Every row gives one point. To make a cloud, some directions were put in groups of two or more. Within a group, all points are equally far from the middle, so they leave a hole (a ring in 2 directions, a hollow ball in 3). The other directions are filled evenly. Then the cloud was stretched, turned, moved and blurred a little. Count the holes, and give their numbers of directions, smallest first.

Cloud:
[[ 27  34]
 [  5   4]
 [ 28 -44]
 [  4  18]
 [ 26 -52]
 [ -1 -20]
 [  8   9]
 [ 60   9]
 [ 38 -34]
 [ 24  -1]
 [-17  55]
 [ 48 -34]
 [ 10  23]]
Holes: 0

Cloud (13 x 2):
[[ -3 -48]
 [  3 -49]
 [-21  31]
 [-32  25]
 [-43  -3]
 [ 60 -18]
 [-16  34]
 [ 10 -50]
 [-43  -8]
 [ 57 -28]
 [ 32 -48]
 [-18 -41]
 [  7  36]]
Holes: 1 (2)

Cloud, 20 rows:
[[ 23  -9 -22]
 [ -9  -3 -50]
 [ 28 -39  -7]
 [-37 -15  -7]
 [-59  32  12]
 [-19 -18 -40]
 [-27 -20 -30]
 [-60   1 -22]
 [ 13  29  39]
 [-33  21  36]
 [ -5 -36   3]
 [ -8  27  48]
 [ 16  29  14]
 [ 23  -1 -20]
 [-36   9  31]
 [ 33   9   2]
 [  0 -39   5]
 [ 48 -27   1]
 [-23 -21 -30]
 [ 21 -37 -10]]
Holes: 1 (2)

Cloud:
[[ 22  -5 -21]
 [  1   1 -30]
 [-20   3  19]
 [-59 -13  -9]
 [ 13  12  -5]
 [ -1 -25 -15]
 [-24 -17  52]
 [ 15  20  23]
 [-13  -2   1]
 [  5  28 -13]
 [-28 -45  15]
 [-42   2  14]
 [ -3 -60  13]
 [ -6 -19 -24]
 [ 14  -2  28]
 [-16  17 -22]
 [ -9 -56  13]
 [  7 -19  46]
 [  0  29 -28]
 [-20 -21  39]]
Holes: 0

Cloud, 28 rows:
[[ 26 -16 -40 -13]
 [-18  -5   9 -39]
 [ 19  28  18 -37]
 [ 22  -7 -15 -34]
 [ 26 -45  16   0]
 [ 35   8   8  25]
 [-18  44  38   1]
 [-24 -30   7 -46]
 [ 53   2  13 -24]
 [ 15 -10 -16  31]
 [ 27 -51  -1   2]
 [-35 -11  -5   4]
 [  3 -40  29  -5]
 [ 13 -24  -2  20]
 [-23  -3 -17 -31]
 [-10   5  35 -42]
 [ 47  25  -5  14]
 [  6 -50  -1   7]
 [  3  -2  -4  32]
 [ 34  -2 -25 -11]
 [ 18  10 -12 -29]
 [-29   1   4  10]
 [ 24  18  30  26]
 [-18 -49  14 -11]
 [ 60 -16  35 -11]
 [  8 -34 -33 -42]
 [ 11  12 -36 -16]
 [-13 -31 -11 -51]]
Holes: 1 (2)
